Each row is a point. The points of each table are mixes of a few directions, plus a little noise. Count the directions of each table, and those that both share. Where both have some left over, give the other angles between the two spaces (their principal angles), to ten degrees, smallest first.
In the rows, 128 means zero.

First, 5 rows:
[[152 125]
 [ 52 142]
 [126 128]
 [223 111]
 [ 89 135]]
Second (6 x 2):
[[142 125]
 [ 42 144]
 [189 117]
 [102 133]
 [ 84 136]
 [208 113]]
Directions: first 1, second 1, shared 1

First:
[[187 152 152 128]
 [107 198  80  90]
 [102  69 165 200]
 [105 157  88  85]
 [133 161 119 123]
 [123 154 142 174]
 [153 107 149 134]
 [115  27 126  89]]
Second, 7 rows:
[[170 249 106 101]
 [ 70 109 128 174]
 [134  60 142 118]
 [132  70 141 121]
 [170 166 124  96]
 [ 96  81 136 153]
 [124 163 121 133]]
Directions: first 3, second 2, shared 2

First:
[[191 139 139 137 165 161 100 158]
 [138 115 136 102 132 161  92 182]
 [114 131 123 117 157 143 141 155]
 [112 126 109 145  56  40 158  75]
 [ 82 135 136 115  72  86 123  64]
 [ 87 124 101  95 161 133 152 201]
 [115 118 145 177 125 156 150  39]
 [152 170 134 135 144 103 125 103]
 [159  95 128 132 136 172 108 180]]
Second (10 x 8):
[[104 169 129 125 189 133 156 117]
 [127 132 128 128 134 128 131 127]
 [117 146 128 127 153 131 140 123]
 [175  44 126 134   7 119  71 151]
 [151  87 127 131  68 124 100 141]
 [ 98 182 129 124 205 133 165 113]
 [171  51 127 134  17 119  76 151]
 [106 165 129 124 182 132 154 117]
 [120 145 129 126 149 129 139 124]
 [110 161 128 126 176 132 150 119]]
Directions: first 5, second 1, shared 1

First, 9 rows:
[[ 95 117 130 111 156 103 125 144 138 134 125]
 [133 130 128 130 124 132 128 125 127 127 129]
 [148 135 126 138 111 142 131 118 122 124 130]
 [ 91 115 131 109 161  98 124 146 139 134 123]
 [230 164 122 181  38 208 139  79  96 109 139]
 [ 59 104 133  92 190  73 121 161 150 141 120]
 [107 121 129 117 147 112 126 138 135 132 126]
 [ 98 117 130 112 155 103 124 143 137 134 124]
 [190 150 124 160  73 178 135  98 110 116 134]]
Second (8 x 11):
[[ 77 122 123 131 160 111 133 139 130 135 120]
 [177 133 133 126  98 144 123 118 126 121 136]
 [206 136 136 124  80 154 120 111 124 118 140]
 [  7 115 116 134 202  88 141 154 134 144 109]
 [205 136 136 124  80 154 120 111 124 118 140]
 [ 41 119 119 132 182  99 137 147 132 139 114]
 [154 131 131 127 112 137 125 123 127 125 132]
 [157 131 131 127 110 137 125 122 127 124 133]]
Directions: first 1, second 1, shared 0; angles 30

First:
[[107 193  71 182 167 136  97 108 145 151 130 118 107  75]
 [105 140 119 114 136 126 105 114 119 148 128 118 133  72]
 [125 168 166 249 126 128 110 120 119 134 145 106  86 151]
 [163 113 103 100 135 130 163 146 159  97 128 152 126 197]
 [108 105 153 135 106 136 133 138  90 137  99 122 163  85]
 [135  89 195 111  96 113 132 127 108 122 141 123 125 156]
 [132 124 168 155 118 131 131 138 110 107 153 116 102 171]
 [111 130 155 115 124 108  95  99 121 155 141 114 120  86]
 [112 130  68  71 149 149 132 143 121 121 119 135 154  87]
 [152 105  74  86 131 136 171 146 155 118  80 166 174 137]
 [160 109 139  91 122 113 142 125 159 113 144 144 115 187]]
Second:
[[122  99 149  35 116 183  91  75  94 157  65 104 197  86]
 [130 169 108 100 132  94 123 135 137 123 147 155 106 153]
 [129 137 126 159 133 126 136 122 135 130 154 122 116 136]
 [129 169 103 167 151 110 123 150 148 107 166 136  73 158]
 [125 126 136  56 124 165  95  82 107 151  94 111 168 106]
 [130 116 122 177 127  90 158 191 144  97 131 153  96 140]
 [122 105 136  94 135 173  97 122 112 126  77 105 146 100]
 [131 107 141 209 119 122 165 130 137 130 163 119 124 130]
 [131 153 123  84 115  94 136 110 128 145 143 155 142 141]
 [130 101 137 199 127 122 157 158 136 114 137 124 114 125]]
Directions: first 5, second 4, shared 1; angles 40, 60, 60

First, 9 rows:
[[134 175 151 140 115 125 161 119 137 107 103  89 109  57 151 155 160  81
  110 135]
 [130 147 135 129 126 120 146 127 131 116 119 116 120 103 130 135 145 110
  125 137]
 [122 153 158 149 122 167 107  78 130 143 106  87 126  65 172 153 126 102
  101  98]
 [115 143 141 117 153 117 135  73 128 106 113 118 133  95 117 121 156 119
  130 144]
 [132 141 133 131 122 124 143 133 132 120 123 119 121 110 132 137 139 115
  124 133]
 [132  54  85 116 126 133  84 188 116 167 173 190 148 249 101  96  67 198
  153 111]
 [131 128 130 138 116 143 120 137 129 141 128 121 125 125 144 136 117 126
  120 114]
 [121 128 133 127 138 135 117 101 126 130 124 125 134 120 131 124 127 131
  127 124]
 [137  84  84 103 132  88 139 198 124 124 163 186 135 227  74  93 115 172
  162 155]]
Second:
[[146 121  94 152 109 126 124 195 150 140 151 143 120 161 144 133 138 134
  110 123]
 [121 125 123 103 150  95 146 113 123 104 129 142 134 141  90 108 143 138
  151 158]
 [134 133 192 138  72 196 121 136  91 169  99  87 113  82 175 172  42  97
  125  69]
 [125 152 113 139 152 111 137 102 154 102 126 125 127 102 131 124 191 114
  106 149]
 [121 125 155 149 125 189  97  89 120 151 114 124 131 102 168 142 108 116
   96  83]
 [127  95 107  94 146  91 150 157 115 107 146 180 135 198  67  92 126 159
  162 162]
 [118 146  92 137 164  91 107  87 164 117 139 110 143 113 129 116 186 142
  121 154]
 [144 117 138 128 100 144 159 189 113 124 128 157 111 153 123 134 109 113
  124 121]
 [116 139 139 113 135 110 112  85 123 137 120  85 139 100 125 130 109 140
  156 133]]
Directions: first 3, second 5, shared 3

First (11 x 24):
[[169  93 154 148 119 142 104 109 149 167 148 105 123 127 128  98 125 165
   94 107 151 138 170 148]
 [ 79 102 119 218 188 129 192 141  91  98 115 134 139 152 119 114 100 108
  143 140 132 141 125  94]
 [ 80  99 152 185 143 111  80 192  91  92 138 104 114 169  95  95  91 107
  121 193 173 134 127 132]
 [144 156 148  52 132  90 100 121  93  63  71 105  64  92 112 101 103 146
  119  49 119 119 114 137]
 [ 90 161 121 125 134 107 177 117  83  92  95 116 108 115 147 116 105 141
  140 105 107 111 125 104]
 [201  97 120  95 165 150 105 114 187 139 126 169 141 116  91 159 164  98
  127  82 121 159 103 145]
 [120 150  91 145 106 155 203  91 153 195 155 147 170 122 178 160 152 143
  138 140  93 115 146 107]
 [147 145 118  85  98 129  89 143 155 169 148 127 115 123 124 139 132 133
  104 129 119 121 133 147]
 [134 119 124 160  99 161 172  81 156 173 160 142 191 132 175 153 172 141
  154 170 129 126 146 119]
 [102 140 128 133  87 123  88 168 127 167 164 106 118 147 132 118 110 138
  102 180 139 112 149 141]
 [143 144 133  60 139 111  97 128 124  53  89 152 124 112 105 154 154  89
  166 114 125 133  72 133]]
Second, 10 rows:
[[144  98 124 171 165 149 174 101 139 131 123 147 155 129 130 134 142 123
  141 107 127 146 129 114]
 [173  82 102 134 234 133 106 173 161 116 109 170  98 134  38 138 109  68
  101  58 116 175  89 134]
 [124  95 154 197 105 149 152  95 125 159 157 105 163 144 166 105 136 166
  130 167 160 128 175 125]
 [ 98 200 122  38  65  95  93 147 104 107 115 112  98 111 147 140 125 133
  136 147 108  90 109 136]
 [126 140 124 118 124 128 147 114 124 120 121 133 136 121 139 136 138 128
  141 123 118 125 121 120]
 [131 130 116 153 146 147 224  60 128 114 108 155 176 112 168 152 163 131
  175 109 107 132 120  97]
 [147  97 121 153 176 139 135 133 142 129 125 147 130 134  99 130 125 109
  120 102 129 151 122 128]
 [108 176 119  85  95 117 161  98 111 108 107 133 139 108 168 150 148 136
  160 132 103 105 114 114]
 [122 109 151 154 102 126  80 154 126 154 159  96 118 147 126  98 110 149
   99 162 160 126 161 148]
 [109 153 148  77  67  95   7 207 115 142 155  82  69 143 104  97  88 139
   76 173 154 105 141 168]]
Directions: first 6, second 3, shared 3

First:
[[ 91  82  96  78 171 141 152 128 193 138 124 103 144 137 123 123 105 160
  120 120 129 130 134 169 140 107 158 185  64 142 140 148]
 [159 147 143 141 122 129 140 135  96 131 108 138 145 128 131 108 134 119
  115 157 123 142 127 118 132 120 136 109 133 105 120 120]
 [140 147 132 129 129 136  95 137  69 125 128 126 119 136 127 137 136 106
  115 120 113 135 153 110 130 122 111  94 154 121 121 120]
 [161 134 122  97 139 123 127 151  99 103 104 118 156 130 121 107 133 108
  123 158 116 135 156 124 146  97 115 138 112 119 110 120]
 [142 153 165 195  52  85 142  96 178 115 154 167  98  96 132 136 149 126
  181 128 164  92  68 102  97 189  97 123 178 139 126 117]
 [ 47  96 125 169 133 146 140  95 185 181 166 133  86 132 145 165 109 176
  127  78 144 128  74 154 102 170 177 119 138 142 172 151]
 [155 135 118 103 144 143 125 116 123 121 122 127 157 135 113 109 125 136
  108 121 127 123 172 129 146 109 117 147  94 139 111 126]
 [118 116 116 133 151 125 115 149  88 107 131 116 140 128 135 133 129 123
  132 133 119 140 129 130 137 118 128 111 140 144 134 128]
 [138 140 136 107 111 123 116 144 120 130 115 123 107 131 125 134 134  99
  130 138 116 128 137 116 122 121 113 127 139 100 118 121]]
Second (10 x 32):
[[186 165 146 134 106 129 134 111 113 121 115 150 152 124 116  99 139 122
  116 142 134 119 153 107 135 125 108 127 120 118 102 113]
 [100 110 119 125 139 128 125 136 135 131 134 117 116 130 134 142 122 131
  134 121 125 132 116 138 124 130 138 128 132 133 141 135]
 [ 56  82 106 121 155 127 120 149 146 136 144 101  98 132 143 164 115 135
  142 111 121 139  97 154 119 132 153 129 138 141 160 146]
 [164 151 139 132 115 128 132 117 119 124 120 141 143 126 120 110 135 124
  121 137 132 123 144 115 133 126 115 128 123 122 112 119]
 [  7  52  90 116 173 127 115 164 158 142 155  84  77 136 153 187 105 140
  152  99 115 146  76 171 113 134 170 130 144 149 182 158]
 [ 32  67  98 119 163 127 117 157 152 139 149  92  88 134 148 175 110 137
  147 105 118 142  86 162 116 133 161 129 141 144 171 152]
 [174 157 142 133 111 128 133 115 117 122 118 145 147 125 118 105 137 124
  119 139 133 121 148 112 134 125 112 127 122 120 108 117]
 [195 171 149 134 103 129 135 108 111 120 113 153 156 124 114  95 141 121
  114 144 135 118 157 105 137 125 105 127 119 117  98 112]
 [220 186 157 137  94 129 138 101 105 117 108 162 167 122 109  82 145 119
  109 150 138 114 168  95 140 123  96 127 116 112  87 105]
 [145 139 133 130 122 128 130 123 124 126 124 134 135 127 124 120 131 126
  124 132 130 125 136 122 130 127 122 128 126 125 120 124]]
Directions: first 6, second 1, shared 1

First:
[[115  81  75  38 134 136 148 249  60 150  87 140  73 104 150 176 128 154
   97 127 112 105 146 105 235 127 128  57 182  73 183 150]
 [134 171 184 170 125 135  80 116 170  97 194 135 186 130 141 106 105 131
  143 111 123 180 103 116 101 102 158 163 115 108 137 153]
 [135 152 176 134 112 153  96  95 163 120 155 100 124 132 147 121 111  95
  140 103 130 177 116 134 143  89 169 143 142 122 124 121]
 [139 183 196 174 122 131 105  95 180 112 149  98 147 113 138 101 121  83
  164 134 121 159 105 116 110 123 149 147 102 145 123 127]
 [124  80  61 124 131 125 161  75 100 112  98 152 134 132 119 131 155 175
  104 142 138  47 177 162  64 133  67 162 125 196  81 106]
 [121 121 111 133 140 118 107 172 113 115 176 179 182 143 123 130 113 187
  109 115 126 143 119 115 112 126 128 137 128  80 152 167]
 [126 132 105 153 147  92 161 149 115 131 100 145 146 112 105 118 149 141
  138 171 121  77 129 112  91 186  81 118  87 151 127 134]
 [136 160 185 123 113 156 101 125 160 111 136  90 112  99 166 125 116  86
  149 119 114 158 122 116 168  91 163 128 145 131 139 128]
 [122  73  60 102 128 106 194  75  91 205  57 111  47 187  65 144 153  98
  108 131 167 105 136 176 127 176 110  95 126 145  85  65]]
Second (10 x 32):
[[159 115 125  90 197  51 154 176 133  46  76 179 218 103 105 136 145 203
  113 207 121  45 227  94 152 177 132  79 125 207 148 245]
 [134 125 146 150 117 138 122 101 116 119 136 127 114 107 135 108 147 118
  129 126 110 128 134 141 121 111 132 166 135 145 116 102]
 [142 112 170 160 142 127 129  92 109 101  98 134 117  88 133 106 164 114
  137 163  90 107 172 147 128 116 126 167 124 194 114 108]
 [ 94 180 147  88 154 124 138 160 174 201  71  67 132 182 164 193  87  77
  156 166 121 186  37 105 186 119 111  38  96  60 179 185]
 [141 131 132 126 131 108 126 130 125  89 135 147 152 107 126 109 143 155
  119 143 118 101 152 120 130 127 140 147 138 151 129 151]
 [117 150 111 116  96 137 117 135 140 141 169 117 123 141 136 126 117 128
  124  93 141 149  82 120 123 113 138 137 138  76 135 124]
 [124 102 137 165 118 162 130  95 111 156 120 116  77 125 124 122 130  92
  138 108 122 148 128 153 109 124 114 153 121 142 101  54]
 [130  67  70 156 118 162 139 126 103 160 150 147  77 155  81 134 100 135
  117  58 185 135 159 152  73 165 105 120 133 129  81  36]
 [ 94 192 119  92  83 144 104 151 164 173 177  88 132 164 158 142  98 112
  131  93 141 179  18 107 146  90 144 112 136  18 166 154]
 [141 107 120 140 125 122 128 122 110  94 144 153 132 107 113 102 147 153
  115 121 129 101 171 134 106 136 136 160 138 160 110 117]]
Directions: first 5, second 4, shared 0; angles 40, 40, 40, 50

First (9 x 32):
[[141 141 126 187  61  37  89 121 135 121 195 147 116 150 146  67 167 110
   38 107 123 124 175 111 204 153 111  66 119 151  45 126]
 [ 60 160 196 110 174 187 169 113 130 131  98 106 195  42 131 105  90 183
   87 118 116 139 130 111  84  86 145 144  82 126  84  95]
 [ 67 128 132 103 151 156 138 121 150 154 105 121 118 113 124 129 133 142
  136 118 159 148 118 125 108 116 115 141 120 137 156 167]
 [ 92 129 134 121 138 141 133 121 139 141 118 123 127 117 129 123 130 136
  121 122 144 138 127 124 121 121 121 132 120 135 131 145]
 [142 118  71 117 100  86 109 152 143 135 148 153  59 183 118 138 177  99
  172 120 158 131 115 139 146 155 110 115 152 135 183 184]
 [161 154 135 131 115 103 139 157 114  97 154 148 139 114 125 108 134 138
  125 120 101 115 129 127 126 130 146 109 114 117  97  93]
 [249  63  64 150 107 112  84 119  98 121 123 122  89 225 125 204 113  59
  199 175 114 100 117 159 160 163 125 151 204 111 197 125]
 [128 175 138  79 153 146 178 186 122  94 127 154 140  80 110 121 135 167
  175 112 110 126  96 133  70 112 159 133  97 106 142 105]
 [113  85 156 154 152 179 112  61 121 159  85  80 167 128 143 157  72 118
   95 158 125 129 145 125 138 113 117 161 147 133 119 115]]
Second, 8 rows:
[[140 172  85  90 162  92 118 162  39  80 189  84  89 104  72  55 137  77
  119 109 128 193 157 227 108  71  78 105 169 185 112 128]
 [108 140 126 152 127 141 123 131 157 132 119  98 153 129 107 115 106 136
  104 161 158 148 107 107 139  96 128 152 146 164 125 123]
 [ 86 127 141 168  90 161 132 106 243 180 127 116 172 106 168 103 131 204
   92 161 164 100  83  59 202  96 120 128 114 118 136 125]
 [133 100 137 135 140 137 121 137 109 135  95 139 129 145 142 151 110 117
  115 113 129 157 128 138  98 152 150 127 130 122 134 118]
 [109 129 111 130 124 143 114 149 143 150 152  96 112  91 151  58 137 154
   68 106 154 181 118 179 156  72  95  70 128 133 121 120]
 [135 100 153 133 117 136 137 109 147 144  95 169 140 147 160 183 131 140
  154 124 110  82 125  84 123 180 160 137 104  84 139 129]
 [161 131 144 107 117 126 134 105 127  83 103 167  88 161 104 209 125  98
  200 133  81  34 155  78  98 201 168 144  81  85 102 168]
 [149 130 128 104 149  84 145 122  56 114 148 154 143 139 116 146 146  98
  169 117 105 124 147 148 101 154 129 160 155 136 157 112]]
Directions: first 4, second 5, shared 0; angles 50, 50, 90, 90

First:
[[ 68  92 120 136 127  89 155 121  58  95 114 127 143 132 104 162 132 116
  148 129 125 171 122 133 142 161 139 159 102 129 163 113]
 [ 96 107 129 137 123 108 144 124  91 115 123 127 135 128 113 143 128 119
  139 130 122 147 124 130 135 143 132 145 116 127 143 122]
 [176 156 138 122 130 160 110 133 183 158 138 127 120 123 143  97 121 133
  116 127 129  90 126 121 118 100 120 105 149 121  94 140]
 [ 61  71 170 172 112  88 169 120  44 128 125 125 170 113  79 139 106  82
  152 130 112 152 106 124 153 156 137 162 107 103 132 109]
 [215 159 203 156  33 161  85 116 174 249 170 130  93 116 132  49  61  98
   89 137 105  68 154 126 130  47 102  91 166 110  52 168]
 [144 158  69  87 219 160 122 153 200  70 108 127 136 133 161 145 180 174
  135 120 153 114 110 121 103 150 139 114 134 140 140 115]
 [144 138 136 127 132 142 122 131 149 140 132 126 129 122 134 116 126 126
  126 128 128 111 126 124 125 119 125 117 137 124 114 132]
 [ 80  98 119 134 134  97 152 124  73  97 115 128 141 132 109 159 136 121
  143 128 126 164 121 132 138 159 138 152 105 131 159 115]
 [166 171  68  79 141 148  94 126 177 103 122 135  85 153 175 142 161 179
  111 128 143 131 158 141 106 117 123 107 134 165 155 144]]
Second (8 x 32):
[[ 87 109 135 126 163 138 141 146 161 181 146 138  77 142 114 120 106 127
  106 115 132 121 147 105 136 136 149 142 124 164 131 125]
 [107 133 169 135 106 173 132 148 160 128 104 114 105 144 147 137 104 156
  139 108 137 131 129 128 140 160 143 132 159 137 119 147]
 [152 138 170 152  40 131 128 112  95 106 112  98 141 132 136 153 117 133
  143 124 109 129 118 160 122 136 129 133 168 103 129 141]
 [191 170  62 104 186 149 136 128 184  94 140 108 149 123 143 158 186 132
  122 122 111  65  95 137  71 108 138 129 160 123 117  84]
 [119  98 109 131 154  68 116 104  88 157 160 155 123 117  78 100 119  93
  103 159 133 142 146 105 133  96 128 118  79 136 149 132]
 [ 86  96 137 131 163  71  91 103  62  97 113 161 146 112  72  82 103 120
  134 181 168 190 148  96 168 122 118  87  58 114 150 188]
 [204 152  81 106 148 127 129 150 189 164 172 140 144 110 160  98 179 113
   98 110 121  84 116 130 101  89 109 118 125 133 113  79]
 [ 85 134 162 140  65 165 154 135  88  90  75 104 131 137 171 174 115 151
  180 102 111 156 120 158 159 174 111 164 147 117 111 128]]
Directions: first 3, second 6, shared 1; angles 30, 90

First:
[[118 167 159 137 105 125  72 157 149 109 146  80 123 153 134 148 172  85
  130 102 127 135 163 140  63 173 125 166 137 125 154 100]
 [145  64  77 114 166 132 218  81  92 160  99 206 135  86 118  96  56 198
  126 170 129 116  70 107 234  53 133  66 114 132  84 174]
 [137  91  98 119 150 130 181 100 107 146 110 173 132 104 123 110  86 169
  127 153 128 121  94 116 189  85 131  92 119 131 102 155]
 [132 111 116 124 138 129 151 116 119 136 120 147 130 118 126 120 110 145
  127 139 128 125 114 122 154 110 130 113 124 129 117 140]
 [146  54  70 111 171 133 231  73  88 164  95 217 136  81 117  92  45 207
  125 176 129 115  62 105 249  43 134  57 112 133  79 180]
 [109 201 186 144  86 122  26 182 168  92 162  40 119 176 139 164 209  49
  130  81 127 142 193 152   8 212 123 198 145 124 178  75]
 [115 179 168 139  98 125  58 165 155 103 150  68 122 160 136 153 185  74
  130  96 128 137 173 143  45 186 124 176 140 125 163  92]
 [120 164 155 136 108 125  80 154 147 111 144  85 124 151 133 145 167  90
  129 105 128 134 159 140  71 168 126 162 135 125 152 103]
 [136  98 105 122 145 130 170 107 112 143 115 163 132 109 124 113  95 159
  128 147 129 122 102 119 176  94 130 100 122 130 109 150]
 [122 152 147 133 115 126  96 145 141 117 139 100 125 144 131 139 153 102
  128 112 128 133 149 135  90 155 126 151 134 126 145 111]]
Second:
[[129  99 114 110 137 145 175 102 100 129  94 150 144 109 117 102 107 159
  147 145 124 119 102  95 171  90 132  85 130 113 104 157]
 [155 167  82 188 139 122 111 165 157 184 195 146  96 143 170 178 137 102
   43 125 131 154 155 187  70 138 131 206 132 157 124 117]
 [126 161 165 157 123  51  18 169 201 122 212 104  81 160 144 179 132  81
   90  98 149 136 166 222  93 216 113 207  91 190 197  47]
 [101 178 180 108  79 183  97 150 111  75  84  37 164 155 117 118 219  78
  183  96 111 131 168  67  29 156 131 129 174  66 134 132]
 [129  74 123 106 152  96 155  94 123 128 117 172 124 103 110 106  67 173
  144 149 137 111  88 133 222 106 123  82  96 150 128 130]
 [134 121  95 121 129 186 197 112  83 142  83 140 157 113 127 105 137 149
  136 145 113 130 113  71 127  72 140  94 161  85  79 183]
 [137 141 113 148 132 126 122 140 138 147 150 134 118 134 142 145 131 119
   99 127 129 137 137 148 109 132 129 154 129 137 127 124]
 [115  83 152  86 133 115 148  93 112  97  88 139 142 108  97  92  95 163
  181 139 131 106  95 101 204 114 124  66 110 124 132 132]]
Directions: first 1, second 3, shared 1
